Rows are points. The points of each table are mixes of a few directions, plus a little noise. Count the directions of each table, and those that both share. Where both have some left over, give the other angles between the two spaces (their principal angles), to ten degrees, smallest first.
(in the rows, 100 means zero)

First:
62,99
100,99
130,100
165,104
96,99
44,98
Second:
39,97
63,99
85,100
146,103
139,103
130,102
Directions: first 1, second 1, shared 1

First, 6 rows:
91,45,129,92,85,102
101,96,100,100,99,101
156,134,103,164,94,166
107,164,66,106,119,96
73,89,97,69,103,68
70,71,106,67,100,68
Second:
122,174,84,68,110,97
113,157,85,74,109,94
93,135,81,77,112,80
70,96,85,89,111,69
86,19,123,139,85,112
139,116,118,108,89,138
67,72,91,101,107,74
76,17,118,136,88,104
135,117,115,104,90,132
Directions: first 2, second 2, shared 1; angles 40

First (9 x 9):
89,72,77,97,101,114,87,115,119
96,91,97,103,101,98,94,93,97
151,124,96,53,80,130,91,116,130
104,141,137,114,103,72,124,76,65
140,108,102,83,86,105,70,64,99
26,57,78,137,123,96,126,149,107
95,46,70,109,101,104,49,60,101
94,138,139,125,106,64,128,76,58
104,122,99,80,95,117,129,151,124
Second, 7 rows:
87,82,44,122,125,105,119,108,122
91,93,84,74,106,118,108,93,72
96,157,119,105,58,75,76,85,113
96,51,68,81,138,127,126,108,75
134,111,195,137,76,83,66,112,129
95,113,85,56,87,63,110,90,82
100,92,105,125,109,130,94,104,106
Directions: first 3, second 4, shared 0; angles 40, 80, 90

First (8 x 12):
103,87,133,104,112,73,87,93,93,67,88,102
102,93,121,103,107,83,91,97,96,80,95,102
99,118,135,91,92,84,73,110,111,78,132,118
101,89,96,105,107,97,107,94,94,98,83,93
100,90,89,105,106,104,111,95,95,105,84,92
101,98,111,100,102,93,95,99,99,92,100,102
102,81,108,108,113,87,103,90,90,85,76,92
94,143,8,84,63,178,134,121,123,195,143,98
Second (10 x 12):
89,94,101,102,129,91,91,89,111,69,50,111
124,79,100,106,78,117,83,132,67,126,131,99
76,154,93,60,94,91,104,71,139,114,94,106
65,87,120,125,122,102,101,82,86,110,120,79
130,74,89,116,118,60,124,106,106,78,124,87
95,67,109,151,109,134,116,116,85,67,99,99
106,95,82,113,112,121,77,141,116,85,118,130
112,131,89,61,87,66,109,81,123,114,99,97
115,129,97,49,66,89,87,88,96,130,73,105
90,92,119,116,81,129,108,96,73,108,92,90
Directions: first 2, second 6, shared 1; angles 70

First:
127,123,73,65,120,87,100,92,101,110,130,99,52,103,90,106,115,86
96,77,103,84,106,134,69,107,71,98,97,61,129,86,92,88,80,108
66,139,97,100,101,5,103,54,117,66,67,134,98,88,74,108,99,122
126,99,107,99,89,132,131,132,121,125,138,146,82,121,124,120,144,82
98,75,125,107,82,146,104,131,98,110,109,120,135,104,117,109,117,103
87,78,112,69,102,128,62,106,68,91,99,82,147,78,85,98,92,120
91,64,131,129,78,153,104,132,97,108,94,105,147,105,123,99,100,104
106,139,80,144,100,32,147,73,145,99,85,123,35,124,110,100,101,81
103,105,71,103,124,83,79,73,84,92,81,30,74,93,85,72,53,94
Second (10 x 18):
104,105,93,102,103,94,102,96,103,101,100,95,89,102,100,98,97,96
77,81,137,159,65,112,132,121,125,99,75,142,141,114,130,106,108,106
134,101,77,24,128,136,66,109,68,117,151,75,79,88,81,106,117,92
67,84,136,134,73,100,109,109,108,87,72,133,155,98,111,105,102,119
91,87,121,131,80,114,119,117,113,103,92,125,122,109,118,105,108,101
104,108,92,126,99,86,119,94,116,103,92,96,76,112,109,95,93,89
126,121,64,94,122,80,105,83,106,108,111,69,39,108,95,90,88,78
88,110,94,106,104,67,95,79,101,86,80,91,97,95,89,93,84,107
153,128,38,9,155,103,61,80,67,116,155,37,20,88,66,93,98,78
56,78,146,115,72,105,92,110,95,79,71,138,183,85,101,110,105,133
Directions: first 4, second 3, shared 3

First, 8 rows:
98,97,102,99,104,102,102,101,98,106,100,102,96,101,104,101,101,102,100,99,98,100,101,98
90,86,147,97,135,124,109,112,75,147,94,130,66,116,151,118,111,117,90,90,68,90,114,87
93,90,130,99,123,116,106,107,81,132,98,120,77,110,136,112,106,111,95,93,77,94,110,92
88,84,153,97,143,131,111,114,69,157,93,137,60,122,164,123,113,119,88,88,62,87,116,85
92,89,134,99,126,118,106,107,82,136,97,122,75,111,138,113,107,112,92,92,77,92,110,90
105,107,78,102,83,90,96,94,113,76,104,86,119,91,74,90,95,92,106,103,117,105,92,105
116,122,32,104,45,65,88,84,141,26,111,55,153,76,20,73,83,74,115,117,148,115,78,119
116,125,26,103,41,61,85,83,143,20,110,49,157,75,13,71,82,73,118,119,152,116,77,119
Second (9 x 24):
124,56,139,112,94,98,77,101,123,110,126,117,80,139,93,84,77,88,54,91,55,76,129,112
70,112,120,90,127,83,104,131,80,95,97,88,102,101,116,102,113,111,107,107,113,84,72,106
51,147,31,47,67,118,101,69,56,100,57,91,143,40,133,146,133,97,163,56,195,144,61,95
81,115,96,90,110,95,106,111,86,97,92,92,106,90,109,106,110,107,114,102,119,100,80,100
89,131,54,87,86,112,112,80,86,95,77,92,119,65,103,118,114,102,138,94,140,130,88,88
117,88,147,132,140,80,111,137,117,94,122,94,75,131,84,71,87,111,73,142,51,70,106,101
156,53,136,138,92,104,87,91,145,108,134,122,70,143,68,69,67,88,46,112,27,81,152,103
103,130,47,99,84,117,119,73,96,95,81,95,117,62,92,114,110,102,137,103,132,136,97,81
111,70,133,105,101,96,83,107,112,107,117,112,86,128,99,88,86,94,67,95,69,80,116,112
Directions: first 1, second 3, shared 0; angles 60

First, 8 rows:
117,109,90,124,107,104,128,94,82,79,104,76,122,108,115,101,103,78,119,83,106,78,97,117,85,106,99,114,94,86,79,129
105,104,96,108,102,101,109,98,94,93,101,91,107,103,104,100,101,93,106,95,101,92,99,106,96,102,100,104,98,95,92,110
114,108,91,121,106,103,125,95,85,82,103,78,119,108,112,100,103,80,117,85,105,80,98,115,87,105,99,114,95,87,81,125
105,103,97,107,102,101,107,99,96,95,102,93,105,102,104,100,102,95,106,95,102,95,99,104,96,100,99,104,98,96,95,107
49,70,134,23,80,89,8,119,155,164,86,180,29,72,53,98,88,173,35,157,83,172,110,46,147,83,105,51,119,146,169,5
95,97,103,92,98,99,91,102,106,105,98,108,93,96,94,100,99,107,93,105,97,107,101,94,105,98,100,95,101,104,108,91
106,103,96,109,102,101,110,98,94,93,102,92,108,103,105,100,102,92,107,94,101,92,99,106,95,101,100,105,98,95,92,109
112,108,93,119,105,103,122,95,87,84,103,81,117,106,111,101,103,82,115,86,104,83,98,113,89,103,99,111,96,89,83,122
Second:
105,120,108,62,121,89,80,113,105,114,62,140,104,102,98,104,109,95,117,119,93,134,134,114,109,106,93,92,79,83,89,83
124,121,93,105,124,109,100,98,89,82,78,106,117,100,106,76,89,93,119,93,106,102,116,119,120,109,95,124,82,90,74,105
96,75,95,132,86,96,122,106,105,100,121,68,82,105,102,92,90,121,64,113,123,69,88,97,96,85,124,85,132,125,105,133
89,97,101,89,75,114,122,85,96,109,139,98,142,104,99,159,123,25,150,62,75,124,59,91,54,112,67,99,79,86,112,95
102,66,93,124,79,104,140,109,113,112,134,74,109,112,96,117,88,78,84,108,127,99,70,101,84,86,116,75,122,138,103,145
93,87,103,97,95,118,65,94,113,101,106,115,79,79,78,65,68,137,70,100,100,114,84,74,143,98,102,112,107,133,124,61
98,91,100,103,98,101,96,103,107,103,102,99,89,98,95,91,90,115,83,109,107,100,98,95,110,95,109,96,109,115,106,99
116,111,95,108,112,91,129,107,90,95,88,91,120,116,114,113,114,73,123,103,108,94,115,125,79,102,101,96,92,82,73,134
74,131,114,84,108,80,47,86,82,85,69,109,58,84,109,83,129,164,91,92,60,65,136,86,105,108,94,120,98,48,113,45
Directions: first 1, second 5, shared 1

First, 11 rows:
102,83,99,104,86,95,127,141,123,124,121,80,106,95,94,111,100,84,93,98,120,99,111,93,94,114,105,106,104,73,101,91
100,113,107,97,103,104,108,107,104,100,106,95,97,94,90,98,96,101,99,104,94,104,108,105,102,106,95,93,104,91,97,101
99,179,127,81,128,131,115,101,97,77,111,93,81,78,59,77,79,121,104,123,56,120,130,127,113,113,72,57,114,86,86,116
113,144,110,91,96,116,129,131,120,89,116,88,89,91,83,96,112,99,109,90,86,115,99,107,116,120,84,73,123,79,81,71
85,58,87,108,112,83,51,39,63,99,69,128,111,116,125,99,88,109,97,109,106,82,91,94,87,68,118,129,72,140,120,135
101,101,97,99,104,99,81,75,86,87,85,114,99,106,110,96,105,106,105,97,95,99,88,101,103,89,101,101,97,119,99,102
99,109,111,97,96,106,134,145,121,120,129,75,98,84,75,104,88,93,91,109,104,104,128,103,96,120,94,93,109,64,99,101
105,137,107,92,110,114,93,83,93,73,90,109,90,100,96,87,106,112,110,97,78,110,89,110,112,99,86,79,108,111,88,91
97,28,73,119,87,69,57,59,81,106,69,126,117,127,147,113,116,91,100,83,132,78,64,77,90,74,127,142,76,138,118,101
111,69,82,110,78,87,94,102,108,98,89,108,106,117,130,112,130,87,107,71,121,93,62,82,105,96,110,116,103,112,97,66
87,76,102,104,101,93,109,117,104,128,114,85,107,91,88,106,79,93,85,117,112,94,130,99,85,102,108,114,91,83,115,126
Second:
106,109,94,99,105,101,70,56,80,71,72,126,96,115,120,92,116,111,113,87,88,101,69,100,110,84,98,97,98,134,95,91
89,79,98,104,106,92,88,86,89,111,96,103,106,100,102,101,85,102,92,113,106,92,112,99,89,90,108,114,86,106,113,125
98,95,94,101,107,96,72,61,79,85,78,120,101,111,115,95,103,109,105,98,95,96,85,99,101,83,103,106,91,127,103,108
130,159,113,88,75,124,175,195,161,96,144,61,84,84,73,106,133,82,111,72,95,126,95,104,125,150,75,56,146,43,63,26
88,78,101,104,104,93,99,102,96,119,105,95,106,95,95,103,81,97,88,115,109,93,121,99,87,96,108,113,89,94,113,126
106,111,98,98,100,103,92,87,96,84,90,109,96,106,108,97,112,104,108,91,94,103,83,100,108,97,96,94,104,112,94,88
85,71,101,105,104,90,99,103,95,126,108,92,109,94,93,104,75,96,84,120,111,90,128,99,82,96,111,118,84,92,118,134
84,71,100,105,106,90,95,99,92,124,105,95,109,95,95,104,75,98,85,120,111,90,126,99,83,93,111,119,84,95,118,135
113,125,110,95,84,112,153,169,140,112,136,67,94,85,77,107,109,85,99,93,103,113,113,102,108,133,89,79,124,55,84,67
102,102,92,100,108,98,63,48,75,74,69,129,98,116,121,92,111,113,112,91,90,97,71,99,107,79,100,102,93,139,99,100
100,100,99,100,101,100,95,94,97,97,96,103,100,102,102,99,101,101,101,99,99,100,97,100,100,97,100,101,99,105,100,100
Directions: first 3, second 2, shared 2

First (8 x 32):
150,102,29,109,84,32,117,92,79,118,139,138,81,144,87,81,158,99,96,122,154,70,58,75,85,68,86,140,85,35,124,35
95,97,143,85,122,148,79,110,105,75,60,40,86,49,122,112,26,102,66,96,47,124,144,101,98,123,105,80,129,138,81,128
95,115,84,136,92,83,132,86,43,88,124,121,96,109,85,78,154,84,141,96,98,59,95,108,110,69,134,138,42,60,111,88
63,109,136,119,105,133,112,95,75,81,91,91,111,78,97,98,101,89,132,83,64,92,124,123,117,99,133,100,69,115,92,134
58,81,142,61,99,133,67,114,195,131,78,112,146,109,105,134,64,121,95,86,116,156,93,115,106,145,62,32,157,175,84,151
107,92,114,79,110,117,80,109,125,98,79,72,93,82,114,112,55,108,68,103,87,124,114,93,93,119,85,81,136,124,91,108
67,103,121,108,96,115,106,97,106,103,102,117,123,104,92,103,115,98,131,86,97,101,99,119,114,104,110,89,85,117,97,127
165,100,31,103,93,40,108,96,73,107,127,110,63,125,97,82,128,100,71,127,137,75,73,66,78,72,85,141,98,36,120,30
Second, 10 rows:
143,106,55,99,104,67,94,94,111,121,110,122,93,121,83,94,120,113,87,117,145,88,87,85,83,68,87,98,102,78,103,61
156,116,87,98,135,109,80,97,90,88,70,55,64,59,99,95,51,111,53,118,86,93,143,84,77,70,109,91,112,98,84,76
45,98,143,125,86,126,129,100,46,64,107,85,104,82,113,93,111,73,140,78,43,89,109,121,127,122,136,132,61,97,106,137
92,84,61,79,68,50,97,101,175,162,137,187,147,179,79,112,164,118,123,103,194,117,29,99,98,108,48,75,124,102,116,87
122,127,73,122,117,89,102,81,100,119,102,134,113,110,61,90,138,113,125,105,139,70,110,110,93,41,120,83,66,93,91,85
71,103,95,126,77,84,132,91,68,100,131,139,116,126,87,87,163,85,153,89,108,75,76,115,117,92,120,127,53,74,116,103
111,121,106,121,122,119,104,90,66,82,84,78,87,69,90,90,91,97,105,99,77,77,138,107,98,68,134,102,71,98,89,100
102,88,117,67,108,118,70,112,154,112,77,82,106,91,113,120,51,117,65,104,101,138,107,95,92,127,70,62,152,140,88,115
95,84,116,106,86,104,121,113,25,47,106,39,53,69,144,88,72,68,77,100,27,97,106,85,106,138,114,165,97,63,116,93
64,70,147,58,93,133,73,122,162,106,79,77,118,93,130,129,42,108,72,89,81,159,95,102,106,167,62,63,165,157,92,143
Directions: first 3, second 4, shared 3

First:
106,132,102,123,107,114,94,80,96,81,90,102,64,115,106,71,113,108,94,87,111,92,91,120,55,90,102,102,84,105,121,113
91,56,98,68,89,82,110,128,103,126,113,98,150,79,91,141,82,87,110,117,84,111,114,72,162,115,97,97,123,93,70,82
84,67,95,70,77,98,110,90,118,92,94,95,117,99,100,126,101,79,108,99,104,110,117,65,118,113,121,96,107,93,78,100
134,155,113,153,147,91,81,141,57,137,123,112,88,89,94,62,85,146,88,113,81,86,66,170,94,77,45,109,96,114,134,92
77,38,93,49,67,90,116,103,124,102,99,92,146,89,96,151,92,68,113,108,96,115,128,43,152,123,125,93,120,87,59,90
89,85,97,85,86,104,105,85,113,87,92,97,100,105,103,109,106,86,103,95,107,104,110,79,98,106,117,97,99,95,91,104
120,165,106,150,125,119,85,79,84,79,92,106,39,121,108,43,117,125,86,85,114,85,75,152,27,78,88,106,74,112,142,119
122,171,106,155,128,120,83,77,83,79,90,107,33,123,109,38,118,128,84,82,115,82,73,157,20,75,88,105,71,113,146,120
90,66,98,74,88,88,107,118,106,116,108,97,136,86,95,131,88,89,107,111,90,108,112,76,145,112,101,97,116,94,77,88
87,66,96,71,82,96,110,100,113,101,98,95,125,93,98,129,96,83,107,103,99,108,116,67,128,112,114,97,111,92,78,94
Second (9 x 32):
100,111,78,106,109,111,110,75,107,107,91,115,71,104,151,62,113,100,109,113,118,96,81,128,63,69,71,118,94,116,124,130
111,78,84,77,142,102,74,100,76,89,120,87,113,101,141,100,119,69,94,80,138,96,102,118,104,100,79,100,84,79,146,112
81,116,103,108,80,106,85,124,91,74,122,83,127,105,5,137,118,129,102,87,61,144,77,99,123,115,131,122,122,77,103,64
119,106,159,125,54,83,106,127,91,118,56,61,108,110,17,83,21,124,95,110,88,87,140,56,121,139,156,55,110,66,50,54
93,124,75,109,105,97,123,81,116,115,112,131,83,109,116,100,88,110,87,94,104,94,106,109,64,109,104,88,110,131,78,113
97,107,123,105,92,104,109,95,128,90,95,136,80,77,119,129,135,98,99,103,57,78,96,82,110,80,89,106,81,151,69,113
97,68,84,77,107,103,93,100,92,102,101,84,117,95,127,90,112,81,118,113,120,114,88,109,117,83,78,120,102,78,132,108
113,89,91,89,141,111,60,104,65,72,117,74,107,104,120,90,134,80,98,78,134,106,85,132,100,90,78,115,79,65,169,107
91,100,103,102,70,85,142,93,133,135,86,129,96,94,104,110,60,109,97,120,82,84,126,67,99,114,116,75,118,136,30,100
Directions: first 2, second 6, shared 1; angles 80
